Each row of a before or after table is a point. The points were changed in one or more steps. Then noise was added and the rows were shuffled. The steps act on how far a point lies along the listed directions, d1 being the first. What was done? A step turns or swaps two directions, mirrors them in a line or flattens them onto one, adds a multiple of one to another, or multiplies one. Angles are multiples of 10 degrees, from the lower direction toward the higher: turns from -170 to 170, lines from 10 to 170 but not 90. Use the fewest steps. Two steps may share a direction if one is a turn and the other turns, adds or multiplies; they go together, in the order done. Otherwise the lowest direction goes first.

Directions:
(1): [-19 -40]
(2): [ 40 -19]
Before:
[[-16 -20]
 [-24 -24]
 [  6 -15]
 [ 13  60]
 [ 13 -48]
 [  2 -41]
 [ -1  26]
 [ 18 -36]
 [ -8  -7]]
After:
[[ 22  17]
 [ 60  20]
 [-21 -34]
 [-26  16]
 [ -7 -20]
 [-38 -28]
 [-20   2]
 [ -9   5]
 [-38 -36]]
Steps: turn d1 and d2 by -60 degrees

Directions:
(1): [-25 -28 -40]
(2): [  8  42 -34]
(3): [-48  21  15]
Before:
[[-15 -21 -16]
 [-24  -7  44]
 [-27  11  42]
 [-13  11  37]
 [-16 -28  15]
 [ 31  16  20]
 [-17  18   4]
 [  9   0  -4]
 [-35 -18  -1]
 [  3 -31 -31]
 [-23  16  19]]
After, 11 rows:
[[ 10 -25 -14]
 [ 41 -21 -11]
 [-43  -1  17]
 [  5  30  32]
 [-20 -33 -19]
 [ 11   5   3]
 [-28   6 -12]
 [-60  -8  10]
 [-49 -22  18]
 [-10 -33  10]
 [-42   1  -6]]
Steps: multiply d3 by 1.3; turn d1 and d3 by -50 degrees

Directions:
(1): [ 26   6  16 -25  57   3]
(2): [-41  40 -27  -7  20 -18]
(3): [-12 -21 -16 -60 -15  11]
(4): [ 34  49 -11 -12 -24  21]
(5): [ 13   8  23 -18 -18 -58]
Before:
[[ -1  -5   8 -33  17   1]
 [ 19 -17  43  31   9 -10]
 [ 23 -11  -2 -22 -29 -15]
 [ -1   6  -6  50  16  23]
 [-30 -35 -18   6   9  37]
 [-50  -3 -37  -9 -10   5]
 [ -9  36 -13 -28  -3  10]
 [  5  56 -17  19  -6 -15]
 [ 20 -41  -1 -22  -2  -2]]
After:
[[ 34  -9   9  22 -49   2]
 [-18 -10  -1  60  17   2]
 [-15  13 -27 -22  24 -24]
 [-11  17 -13 -12 -15 -41]
 [  7  31   5  31 -16   7]
 [  3  30   6  -4  22  -6]
 [  8 -38 -11   2  -2  53]
 [-34 -13 -21  22  41  40]
 [  0 -23  17 -57   1   0]]
Steps: turn d1 and d4 by 40 degrees; turn d2 and d3 by -120 degrees; multiply d5 by 1.3
